Every row gives one point. The points of each table are mixes of a few directions, plus a little noise. Count the directions of each table, and those that both share. Where both have some left over, give the other angles between the two spaces (their principal angles), to ten degrees, smallest first.

First:
17  -68
6  -24
-14  57
2  -9
-24  93
12  -49
Second:
1  0
10  -3
-72  21
80  -23
67  -19
-9  3
-77  22
Directions: first 1, second 1, shared 0; angles 60

First:
-1  -1  0
53  82  -14
-20  -30  5
27  41  -7
-57  -88  14
-37  -57  9
34  52  -9
Second (4 x 3):
3  6  0
-50  22  30
95  2  -49
-47  -30  19
Directions: first 1, second 2, shared 1

First, 6 rows:
-86  -20  -63  -43
67  -70  -42  64
-32  54  21  16
-15  37  25  -4
22  11  26  1
43  -12  34  -35
Second:
-31  76  28  51
-31  -8  -26  -9
6  -82  -49  -57
-13  -20  -22  -15
63  -35  21  -18
31  9  27  10
-74  -2  -52  -10
48  61  73  49
Directions: first 3, second 2, shared 2

First (7 x 6):
0  2  -14  -5  8  18
-2  1  -20  0  16  22
-7  -4  -5  16  15  -5
27  11  74  -53  -95  -50
-5  -1  -21  8  22  18
-5  -2  -12  10  16  7
-9  -6  -3  23  18  -10
Second, 7 rows:
34  -36  -13  -16  -2  -17
-21  33  22  14  21  18
13  -22  15  8  -20  16
34  -19  19  -13  9  0
-28  1  -44  22  20  -9
-47  26  -50  -9  -48  -27
15  17  51  -5  19  19
Directions: first 2, second 4, shared 1; angles 90

First, 8 rows:
11  -24  -3  3  2  -4  11  -7
9  58  -13  29  -34  12  10  13
6  22  -2  26  -21  8  15  6
-5  27  11  40  -26  14  20  11
15  0  -16  -7  -1  -5  0  -4
-8  -47  6  -40  36  -14  -20  -12
-5  23  -4  -10  0  1  -14  4
-23  -58  22  -40  44  -12  -22  -11
Second (8 x 8):
-7  -3  8  33  -4  14  11  2
11  2  -41  22  19  19  -21  -11
1  -1  -13  24  5  14  -3  -3
-15  -5  38  18  -17  0  26  10
-2  3  44  -95  -19  -53  8  12
11  5  -20  -35  9  -12  -19  -5
-6  -2  14  11  -7  2  11  4
7  1  -30  23  13  17  -14  -8
Directions: first 3, second 2, shared 1; angles 70

First:
-34  -5  50  -14  -74  37  14  0  -26
37  -33  -33  6  70  -54  43  -12  25
73  -25  -33  0  64  -46  28  18  32
-26  14  -14  -16  -14  41  -13  3  -6
-20  10  66  28  -57  -21  -17  -11  -24
-27  19  -45  -7  -18  2  -18  -3  20
-73  26  -13  -7  8  63  -31  -29  -28
74  -4  22  9  20  -21  -7  33  5
Second (7 x 9):
-11  -35  -4  11  25  -49  4  -39  -2
-59  34  23  42  10  60  22  -5  18
-47  -28  14  -36  18  44  0  32  -20
5  40  -8  4  -32  62  -12  1  8
42  67  -15  -42  -42  13  21  50  -26
-10  -46  -7  7  21  -34  -12  -46  1
80  -34  -2  12  2  -95  -23  7  21
Directions: first 5, second 5, shared 2; angles 60, 70, 80

First (9 x 12):
36  -17  8  24  3  -32  30  24  -6  19  41  -3
10  -10  17  -2  -22  -48  12  4  -27  -8  33  -36
-20  -2  -26  -18  -3  -13  3  -30  -3  43  -13  6
-23  19  -17  -4  34  12  29  -31  -15  10  -13  30
31  -10  -25  -5  -1  7  -7  14  39  73  -13  -20
-1  -22  28  14  -38  0  -44  28  6  -60  12  5
-29  25  -10  -16  17  32  4  -23  -5  -18  -28  13
-11  -7  -17  -31  -52  12  -16  18  11  -17  0  -19
8  23  42  40  61  29  -11  -5  -1  -42  -18  24
Second, 8 rows:
-3  30  20  -41  32  3  11  -20  -37  -19  -7  -3
-2  27  18  -36  28  2  10  -17  -33  -16  -7  -3
0  -6  -4  8  -6  -1  -2  4  7  4  2  1
2  -26  -17  34  -26  -2  -10  17  31  15  6  3
-2  23  16  -31  24  2  9  -15  -29  -14  -6  -2
0  -1  0  1  0  0  0  1  1  0  0  0
-2  22  15  -30  23  2  8  -15  -27  -13  -6  -2
6  -71  -47  95  -73  -6  -27  46  87  43  18  7
Directions: first 6, second 1, shared 0; angles 30

First:
1  -20  8  -15  -18  4  -1  -4  28  -4  1  -33  -6  19
-37  6  6  -4  47  -35  -39  44  17  -8  -25  12  -27  -1
-17  16  11  2  60  -13  -25  40  1  -9  -18  54  -44  -22
-20  20  -40  19  52  -19  0  25  -25  -16  -7  68  7  6
37  -9  4  1  -81  29  34  -60  -15  23  26  -62  48  -1
-35  3  -31  8  -1  -39  -14  10  -5  -2  -10  -27  41  27
-6  12  22  2  -17  -12  -17  -5  -9  21  -6  -37  10  -25
20  -4  58  -13  -64  12  -11  -32  9  35  4  -88  0  -35
7  -5  -32  4  35  15  23  10  0  -27  7  68  -14  23
50  -17  -8  -4  -13  56  51  -29  1  -14  28  45  -15  9
Second, 10 rows:
8  -13  6  -9  -19  10  7  -11  12  0  5  -20  -1  8
11  -16  9  -10  -24  12  8  -13  16  1  7  -26  -1  10
43  -56  31  -37  -90  46  30  -50  58  3  25  -95  -6  38
30  -39  22  -26  -61  32  21  -35  40  2  18  -66  -3  26
-21  27  -15  18  44  -22  -14  25  -28  -2  -13  46  1  -18
11  -15  8  -9  -22  11  7  -11  14  0  6  -24  -1  10
-43  56  -30  36  87  -45  -29  50  -55  -2  -25  92  6  -36
-10  13  -8  9  21  -11  -7  10  -13  -1  -6  22  1  -8
-14  17  -10  12  30  -15  -10  17  -18  0  -8  30  2  -12
-18  23  -13  16  38  -19  -13  20  -24  0  -10  39  1  -16
Directions: first 4, second 1, shared 1

First:
8  -8  -21  -5  62  -9  2  -2  44  11  41  -19  14  5  8  3  -6  1
1  6  11  10  -55  7  -10  -4  -35  -2  -24  15  -13  -15  7  -6  17  1
-8  -3  -3  -6  19  -3  6  3  10  -6  1  -4  5  13  -9  -1  -12  -1
19  10  12  17  -64  9  -15  -7  -37  12  -13  15  -16  -35  22  1  32  3
-7  1  15  -20  37  1  27  15  17  -7  -6  -9  10  19  -30  23  -32  -4
6  1  10  -14  37  1  21  11  21  4  8  -11  9  5  -16  25  -19  -2
-25  -6  -4  -10  19  -5  6  4  7  -19  -10  -2  6  30  -20  -10  -22  -3
2  0  10  -17  44  -1  24  13  24  0  6  -12  10  12  -21  24  -25  -2
-1  -7  -15  -9  58  -8  8  2  38  3  28  -16  14  15  -5  3  -15  -1
10  4  -7  28  -79  5  -35  -18  -43  8  -10  20  -20  -33  38  -26  47  4
-7  1  -8  24  -78  3  -34  -17  -46  -5  -22  22  -18  -15  26  -36  36  3
Second, 11 rows:
-2  -4  -23  -49  21  14  -40  -2  -3  6  31  -5  -6  16  -16  -29  17  4
-1  15  30  38  -10  -15  -20  -14  2  -1  -11  -6  20  17  -5  26  -15  -8
4  -18  -14  -5  -2  12  22  32  0  13  4  -4  -19  -19  14  -7  17  -10
2  -13  -33  -43  12  14  20  10  -4  -5  16  8  -19  -15  1  -29  15  8
12  3  35  95  -38  -13  38  24  -2  -11  -10  -22  18  0  -5  32  -11  -51
-10  2  -8  -49  21  1  -30  -20  5  15  -8  18  -10  -2  16  -2  1  40
-2  -7  -22  -49  22  16  -53  6  -2  16  35  -10  -8  19  -14  -26  24  -1
6  7  28  63  -24  -13  19  5  -1  -10  -11  -11  16  4  -4  25  -13  -27
-13  -3  -14  -29  9  26  -17  3  12  22  -19  -15  12  3  -20  -40  -8  16
5  12  6  20  -11  -21  55  -25  -9  -42  -10  24  4  -12  4  15  -20  9
0  6  16  7  -1  -21  6  -17  0  -2  -16  23  -8  -10  29  35  -8  20
Directions: first 3, second 5, shared 0; angles 50, 60, 90

First:
23  15  18  25  1  5  -16  12  -19  -9  -14  -8  -7  -6  -3  -6  -5  3  3  -1
-29  -20  -23  -32  -1  -6  20  -15  24  11  18  10  10  7  4  8  6  -3  -4  3
23  16  17  25  1  5  -16  12  -18  -9  -14  -8  -7  -6  -2  -6  -5  3  3  -2
28  20  22  32  1  6  -20  15  -24  -11  -18  -9  -10  -7  -3  -7  -6  4  4  -3
33  23  25  36  1  7  -23  17  -27  -12  -20  -12  -11  -8  -5  -8  -7  4  4  -3
-86  -59  -67  -95  -3  -17  60  -45  71  32  54  30  28  22  12  22  18  -11  -11  7
5  3  4  5  0  1  -3  2  -4  -2  -3  -2  -2  -1  -1  0  -1  1  0  0
10  7  8  12  1  2  -8  6  -9  -4  -6  -4  -4  -3  -2  -3  -3  1  1  -1
-7  -4  -5  -7  0  -1  4  -4  6  3  4  2  2  2  1  1  2  -1  -1  0
Second:
10  41  33  0  24  10  2  -8  -43  5  4  -3  20  -2  -9  9  -62  -12  -2  -39
-13  -11  -43  -2  -18  -7  -8  7  31  -2  11  -2  2  11  -10  -12  26  2  9  23
24  15  29  28  13  0  -1  4  -21  12  -16  0  5  7  -18  2  8  -1  3  -3
-36  -10  -63  -28  -18  -6  0  -1  40  -1  31  1  13  14  -9  -10  4  -4  9  15
-3  -45  6  -3  -4  -10  19  -7  25  11  -13  13  -17  1  14  8  60  10  -9  23
-15  16  -10  -22  4  6  2  -7  -7  -4  18  -2  13  -3  2  2  -45  -9  0  -20
6  8  -30  20  -15  -4  -21  17  15  -6  2  -8  1  10  -20  -17  20  3  14  21
21  -33  40  14  -3  1  0  4  -6  -15  -34  2  -40  -24  38  5  36  17  -15  11
8  19  38  -6  17  10  5  -8  -34  -2  -4  -1  2  -13  12  11  -46  -5  -9  -31
Directions: first 1, second 4, shared 1

First:
19  -24  -34  4  3  -7  9  -4  -13  -5  19  -6  26  -40  -17  24  -5  -5  19  -22  -51  -1  28  -41
-12  7  9  -5  -1  4  18  19  20  5  -36  -12  -51  7  13  -4  8  3  -28  15  23  18  -19  13
-2  8  16  24  14  3  -33  13  -35  14  10  6  50  30  8  -2  13  -15  29  -3  -8  -15  15  20
-10  26  35  -20  -16  3  -26  -45  17  -13  29  33  12  37  -2  -38  -19  17  -5  16  59  -23  -29  37
0  2  3  -4  -3  0  -3  -9  2  -3  7  6  4  3  -2  -4  -4  3  0  1  6  -4  -3  2
-1  10  10  -29  -20  -1  -2  -48  28  -21  29  24  -4  2  -13  -23  -26  21  -12  7  37  -13  -22  6
-5  6  0  -46  -29  -2  32  -43  61  -27  1  11  -66  -17  -11  -20  -28  31  -45  15  50  8  -40  -4
8  -34  -44  43  33  -1  36  95  -34  34  -67  -60  -27  -41  18  60  44  -35  5  -19  -88  42  44  -42
3  -1  4  31  19  1  -30  22  -44  17  8  -1  57  18  7  9  17  -20  36  -10  -30  -12  27  8
Second:
-3  4  14  1  4  17  6  10  6  4  -18  -3  1  39  15  -28  6  -7  7  -2  6  -6  10  11
14  -8  18  18  10  18  -6  -28  1  -31  32  10  46  -16  -8  0  -11  23  12  7  -18  -28  -3  -11
21  -12  20  35  20  22  -7  -44  5  -56  57  19  79  -46  -23  4  -20  47  18  18  -44  -49  -10  -29
-24  16  -7  -21  -7  -9  19  45  11  40  -59  -17  -60  56  25  -30  17  -31  -16  -9  30  32  16  30
0  2  3  -13  -7  20  -6  26  -14  33  -34  -6  -16  64  26  -20  19  -41  25  -16  20  5  13  9
-2  1  2  23  16  -13  14  -25  27  -43  33  8  27  -63  -28  5  -21  53  -26  24  -31  -14  -10  -12
3  -3  -5  -28  -22  -7  -16  10  -27  35  -15  -6  -34  32  18  19  11  -42  5  -22  37  26  2  17
-4  6  14  -2  3  22  6  18  4  12  -28  -4  -3  56  21  -36  10  -15  13  -5  10  -4  14  13
-15  8  -62  -20  -17  -33  -2  51  -22  60  -41  -12  -64  -13  -7  30  22  -45  7  -12  2  39  -7  -25
18  -15  47  0  -3  -10  -10  -73  9  -58  69  13  34  -44  -9  28  -34  47  -41  6  19  -8  -10  34
-6  2  -43  9  2  -27  4  10  0  5  6  0  -9  -64  -30  29  -1  10  -3  9  -31  7  -14  -36
Directions: first 3, second 4, shared 0; angles 30, 40, 50

First:
-4  -12  35  -13  28  -8  9  19  1  24  7  8  -24  13  22  12  -24  9  3  8  0  15  31  46  -8  8  -17  19  -18  -7  6  -9
15  4  -35  8  -32  5  5  -10  -3  -41  -16  -26  36  5  -20  -17  17  -10  -13  -28  -17  -26  -40  -56  14  14  18  -11  -5  13  8  21
-13  -11  -4  6  1  5  -6  -6  3  15  6  7  4  -5  -5  0  1  -11  2  10  8  10  -4  -1  -7  -12  4  8  12  3  -3  -3
-3  -27  -3  2  1  -3  2  -4  2  10  0  -4  21  3  -9  -3  -15  -8  0  1  -5  9  -6  0  -5  -1  6  23  -9  3  11  2
14  35  6  -9  -6  -17  -12  36  3  -1  9  -4  32  -17  9  1  19  2  27  13  -12  -9  33  27  9  -13  6  -7  16  -39  -27  -16
22  21  -27  -12  -3  -10  -6  -44  -4  -27  -13  6  -41  -15  -27  4  1  36  -7  2  18  -6  -17  -17  11  -7  -13  -37  -13  4  19  1
-37  -30  -1  0  11  20  11  1  9  21  2  3  -30  27  10  4  2  -30  -21  1  14  14  -21  -4  -13  7  -7  18  -1  26  15  10
6  20  29  17  1  7  -3  9  -11  -1  7  10  3  -10  20  -1  -2  11  8  -7  -7  -6  24  5  -1  5  4  -13  18  -4  -29  -6
Second, 8 rows:
13  -21  -2  4  11  -4  -4  5  11  0  6  10  5  -2  18  -19  6  5  -11  0  2  -1  3  -2  -4  -1  -6  -13  2  -9  -4  4
-17  26  2  -5  -14  6  5  -7  -14  0  -7  -13  -6  3  -23  24  -7  -6  14  1  -3  1  -5  2  5  1  8  16  -3  12  6  -5
9  -14  -1  3  8  -3  -2  4  7  0  4  7  3  -2  12  -13  4  3  -7  0  2  0  2  -1  -3  -1  -4  -9  2  -6  -3  3
11  -19  -2  4  10  -4  -3  4  10  0  5  9  4  -2  16  -17  5  4  -10  0  2  -1  3  -2  -4  -1  -5  -12  2  -9  -4  4
20  -32  -3  7  18  -7  -6  8  17  0  9  16  8  -5  28  -29  9  8  -16  0  3  -1  6  -2  -6  -2  -9  -20  4  -14  -8  7
16  -26  -2  6  14  -6  -5  7  14  0  7  13  6  -3  23  -24  7  6  -13  0  3  -1  5  -2  -5  -1  -7  -16  3  -12  -6  5
6  -10  -1  2  5  -2  -1  2  5  0  2  5  3  -1  8  -8  2  2  -5  0  1  0  2  -1  -2  -1  -3  -6  1  -4  -2  2
-60  95  9  -20  -52  21  17  -24  -50  0  -26  -47  -23  13  -82  87  -26  -23  49  2  -10  3  -17  8  19  5  27  59  -11  42  22  -19
Directions: first 6, second 1, shared 0; angles 80

First, 10 rows:
-16  6  2  15  9  2  -2  -18  -10  21  16  5  -6  -5  -4  5  -19  -9  -8  -8  5  -13  17  3  18  -13  2  19  -10  24  -9  -17
6  -1  6  -14  -4  0  6  -1  -15  -1  4  -1  -16  -6  4  -9  -10  -1  -13  19  0  18  -9  -9  -5  16  7  3  3  1  7  9
-4  8  18  10  -7  7  5  29  -2  -11  -15  5  11  11  -11  8  43  26  30  -2  -20  -16  10  14  -10  -14  -24  -2  9  -34  11  5
-19  -1  1  6  10  1  -11  -23  -3  14  16  -3  -20  2  14  7  -24  -17  -28  -2  13  -3  5  -8  5  -7  4  9  -9  39  1  -13
14  -1  -13  3  2  -8  10  -5  7  9  1  6  28  -12  -14  -6  -4  0  15  -12  5  -3  6  9  19  1  9  2  -1  -10  -26  -2
-13  2  -1  6  -1  8  -13  2  -1  -9  -3  -6  -21  12  8  7  -4  -7  -7  0  -6  -6  -5  -6  -11  -6  -4  -2  -6  10  23  -6
-16  -5  21  -4  12  -7  -1  -25  -2  24  25  1  -9  -3  22  6  -9  -4  -36  8  24  6  10  -6  4  -4  -1  8  4  41  -18  -3
-26  -1  22  9  5  4  -14  1  10  -1  3  -4  -11  20  21  19  22  6  -14  -4  4  -13  8  -1  -15  -21  -21  -5  4  20  10  -5
31  -24  -26  -34  -12  -10  -15  17  46  -46  -31  -20  9  17  26  -5  17  -6  -5  3  7  30  -48  -17  -39  25  6  -52  11  -18  15  25
44  16  -31  4  -14  1  36  22  -30  0  -17  18  34  -35  -65  -31  -12  11  66  -2  -32  0  5  20  35  21  22  20  -6  -74  -14  7
Second:
-3  2  -5  6  0  3  -4  2  1  -3  -3  -1  -1  3  -3  3  -1  -2  5  -6  -4  -7  1  2  1  -5  -1  0  -4  -1  5  -5
-11  7  -17  22  0  10  -14  6  5  -9  -11  -2  -4  11  -10  9  -4  -9  18  -20  -14  -24  4  6  2  -17  -5  1  -13  -4  17  -16
-6  4  -10  13  0  5  -8  3  3  -5  -6  -1  -2  6  -6  5  -2  -5  10  -12  -8  -14  2  3  1  -10  -3  1  -8  -2  10  -9
-1  1  -1  2  0  1  -1  0  0  -1  -1  0  0  1  -1  1  0  -1  1  -1  -1  -2  0  0  0  -1  0  0  -1  0  1  -1
3  -2  4  -6  0  -2  3  -2  -1  2  3  1  1  -3  3  -2  1  2  -4  5  4  6  -1  -1  0  4  1  0  3  1  -4  4
5  -3  8  -11  0  -5  7  -3  -2  4  5  1  2  -5  5  -4  2  4  -8  10  7  11  -2  -3  -1  8  2  0  6  2  -8  8
45  -26  67  -88  -1  -38  55  -24  -19  36  44  9  16  -44  41  -36  14  35  -70  81  57  95  -15  -23  -7  68  18  -4  53  15  -68  65
-9  5  -13  17  0  7  -11  5  4  -7  -8  -2  -3  8  -8  7  -3  -7  14  -16  -11  -19  3  4  1  -13  -4  1  -10  -3  13  -13
-13  8  -19  25  0  11  -16  7  5  -10  -12  -3  -5  12  -12  10  -4  -10  20  -23  -16  -27  4  6  2  -19  -5  1  -15  -4  19  -18
-10  6  -15  19  0  8  -12  5  4  -8  -10  -2  -4  10  -9  8  -3  -8  15  -18  -12  -21  3  5  2  -15  -4  1  -12  -3  15  -14
Directions: first 5, second 1, shared 1

First:
1  -20  -17  -22  1  18  23  18  3  -4  36  3  -15  22  12  16  15  14  8  28  -15  -10  12  12  -10  13  -39  -14  -7  24  7  11
37  24  3  -4  19  -7  -73  32  -26  15  -11  -7  -21  6  3  -31  -28  -10  -45  3  -5  27  -22  -6  -7  -8  19  1  -18  14  -13  -7
-28  45  -4  -10  -41  -12  95  -56  22  -28  49  51  15  -41  -33  12  48  40  42  -1  7  -10  -5  -8  26  11  -62  6  22  11  36  -7
11  -33  4  40  28  4  -43  -17  -7  30  -22  -14  -25  21  19  -29  -39  -28  -16  -11  -2  28  15  -9  -4  -34  24  20  -19  14  -51  -12
-21  22  -30  14  -17  -3  56  -4  -9  -2  7  23  31  -10  -33  44  33  50  31  -17  23  -24  -14  -5  25  -1  -14  -20  45  -19  13  -17
7  -35  10  2  19  8  -44  26  -2  9  -32  -36  -2  21  23  -2  -25  -31  -15  1  -5  -2  10  8  -18  -1  40  -1  -13  -15  -14  12
-6  58  50  -14  -28  -36  -17  -31  18  -27  -33  2  28  -62  -21  -34  -2  -31  -11  -25  12  8  -21  -11  7  14  39  24  0  -37  36  6
-2  -60  -17  -7  18  29  2  34  1  9  8  -24  -11  44  30  27  -2  -3  5  24  -14  -18  25  18  -20  7  -6  -17  -9  8  -12  16
Second:
-20  -17  8  -16  7  42  22  -4  -13  -8  -5  26  -24  23  7  -46  27  -12  26  31  4  6  42  -20  -30  -9  -25  -3  31  2  19  60
9  8  -4  7  -3  -19  -10  2  6  3  2  -12  10  -10  -3  20  -12  5  -11  -14  -2  -3  -18  9  13  4  11  2  -14  -1  -8  -26
-4  -4  2  -3  1  9  5  -1  -3  -2  -1  5  -5  5  1  -9  5  -3  5  6  1  1  9  -4  -6  -2  -5  -1  6  0  4  12
21  18  -9  17  -7  -45  -24  4  14  8  6  -28  25  -25  -7  50  -29  13  -27  -33  -4  -6  -45  22  32  9  27  3  -33  -2  -20  -64
-22  -19  9  -17  7  47  25  -4  -14  -8  -6  29  -26  25  7  -51  30  -14  28  34  4  7  46  -22  -33  -10  -28  -3  34  2  21  66
-19  -17  8  -15  7  41  22  -4  -13  -7  -5  26  -23  22  7  -46  26  -12  25  31  4  6  41  -20  -29  -9  -25  -3  31  2  19  59
26  23  -11  21  -9  -57  -30  5  17  10  7  -36  32  -31  -9  62  -36  17  -35  -42  -5  -8  -56  27  40  12  34  4  -42  -3  -25  -81
28  24  -12  22  -10  -60  -32  5  18  11  8  -37  33  -32  -10  65  -38  18  -36  -44  -6  -9  -59  29  42  12  36  5  -44  -3  -27  -85
-19  -17  8  -16  6  42  22  -3  -13  -7  -5  26  -23  23  7  -46  26  -12  25  31  4  6  41  -20  -29  -9  -25  -3  31  2  19  59
Directions: first 5, second 1, shared 0; angles 60

First:
-3  0  -33  -11  1  -4  10  13  -4  -2  6  16  11  20  28  -28  -15  12  -5  -18  28  11  -23  -12  -3  15  5  15  -12  1  -20  22
-20  -19  -47  -63  -16  -25  -29  -20  56  9  -6  -16  62  11  8  -7  -10  13  -33  13  23  -81  -19  -30  44  -44  45  45  21  -64  -9  -14
25  -1  57  -3  -4  -7  -22  7  -18  -4  26  -13  -30  -20  -17  26  40  -72  8  59  -15  -9  15  -4  3  -11  9  -2  72  42  20  -9
-20  11  -26  46  13  25  39  -5  -7  -1  -33  16  -3  8  2  -14  -36  77  12  -71  -12  48  5  30  -28  28  -41  -33  -95  -19  -9  3
21  15  84  64  11  24  8  5  -45  -5  2  -7  -66  -33  -41  42  30  -34  34  20  -52  52  43  37  -34  18  -42  -56  9  60  33  -14
14  11  41  38  9  16  12  8  -31  -4  4  3  -40  -14  -15  14  14  -16  19  4  -23  41  19  19  -25  20  -26  -30  -2  40  13  0
-11  -5  -38  -20  -4  -8  2  -2  17  2  -4  5  27  15  18  -18  -16  23  -12  -16  21  -15  -17  -12  11  -3  12  20  -15  -26  -16  8
-8  -13  -37  -50  -12  -20  -18  -5  32  4  6  -5  40  14  18  -13  -7  -2  -24  11  29  -50  -22  -28  28  -23  36  39  24  -34  -13  2
Second (11 x 32):
-18  -3  -10  7  9  14  41  9  13  -2  -14  9  -7  15  20  -29  -20  36  9  -40  -4  37  -3  -2  3  13  -2  6  -42  -7  -14  11
23  5  -20  -6  -9  -21  -33  -7  -25  -6  17  10  9  -5  6  15  16  -33  -11  30  24  -17  -19  -6  -6  2  -1  -19  19  26  -5  0
-48  -31  31  -33  10  18  64  3  81  3  -26  -24  -8  14  18  -37  -12  28  14  -26  -39  14  19  -28  60  -31  46  50  -8  -40  -6  -10
37  7  -23  -21  -13  -29  -41  13  -41  -6  41  18  8  4  19  2  20  -60  -15  45  49  -19  -33  -18  -14  13  8  3  52  44  -11  21
-39  -6  8  -9  4  27  21  10  47  21  -26  -22  23  14  -24  -20  -37  67  -5  -48  -19  -25  25  12  3  -14  5  56  -15  -83  15  2
52  28  -16  28  -5  -15  -41  21  -89  -7  42  32  -13  -3  4  15  16  -50  -3  28  46  17  -25  15  -61  47  -36  -32  24  69  -2  31
41  20  62  39  -1  3  -39  6  -60  -1  25  -6  -40  -32  -44  50  37  -63  12  51  -18  3  26  29  -40  12  -32  -37  53  55  35  -7
-40  -20  -15  -8  6  5  33  -39  63  -4  -45  -15  14  -3  7  -3  -11  50  3  -28  -35  1  9  -8  51  -35  18  -17  -60  -42  -11  -36
17  2  -26  -12  -9  -22  -31  -10  -15  -5  13  7  15  -3  7  11  12  -26  -13  26  24  -23  -20  -9  1  -3  5  -12  16  15  -7  -1
21  17  -20  22  -9  -11  -51  -22  -34  2  1  2  18  -18  -30  40  6  -2  -14  16  10  -33  -1  25  -29  0  -29  -40  -4  -2  13  -13
-46  -19  29  -6  17  33  78  16  59  4  -28  -13  -19  19  16  -45  -26  51  21  -54  -38  43  21  -10  32  -5  20  41  -35  -35  -6  4
Directions: first 3, second 5, shared 3
